Each wall is flat, endless, passes through zero and stands at right angles to its row. A trip goes straight from one point to another. Which walls does it cross, in order?

Walls:
(1): [47 15 11]
(2): [-20 -62   7]
(3): [ 1  7 12]
(4): [53 27 11]
(5): [-29 -33  16]
(6): [ 37 -60 -43]
Trips:
[ 30 -22 -65] to [ 12 -17   0] => 5
[ 95 -46   0] to [-11  27 -22] => 2, 6, 1, 4
[-15  53  13] to [ 13  20 -37] => 3, 6
[71 25 -3] to [-24 -65   8] => 3, 2, 5, 4, 1
[ -5 -66  74] to [ -4 -44  87] => 6, 1
[38 25 13] to [46 59 24] => none

Walls:
(1): [  7  43 -23  -4 -20 -49   2  32  16  -9  51]
(2): [ 17   6 -25  -1 -51   9   0  16  28 -49  32]
(3): [ 50  11  53  -9  60   9 -45  74  -4  35   7]
(4): [ 16 -68  17   0   0 -26 -39 -25  -4   3 -15]
(5): [ 10   8   8 -38 -87  16 -18  -7  16   0  54]
(6): [  5  21  25  -9 -35 -11 -21 -19 -95  -4  -6]
Trips:
[ 27  -1  14  23 -31  16  18  -9  62  11  55] to [-25  16   3   7 -16  19 -15 -17 -23 -45 -13] => 6, 1
[-43  59  64  -9   0 -10  22  19  20  -7  -5] to [ 42   7  42  16   0 -10 -21   5  37  19  13] => 6, 4, 2
[  0  15  19  35 -32  11  36  -7  34 -10   9] to [ 50 -39 -14 -21  -3 -14 -28  -4 -35  15  18] => 4, 6, 3, 1, 2
[-38  25  30  34  12 -31 -10  29  36  19  -2] to [  5  43  32 -24  -4  16  -4 -28 -15 -36 -13] => 6, 5, 1, 2, 3
[ 63 -52 -14  33  -8   0   9  62 -15 -14 -23] to [ 24  -4  19   8 -16  10 -17   5 -10   9  52] => 1, 6, 5
[ 41  65  29  25 -45  26 -27  37   8  29 -15] to [  7 -34 -16  25 -32 -22 -35 -10  -4 -44 -60] => 4, 1, 3, 5
[ 24  43   6  -7   9   6  14   5 -10  45  34] to [ -1   4  -4  25  -1  34 -52   6  40 -55 -48] => 6, 2, 1, 5, 4
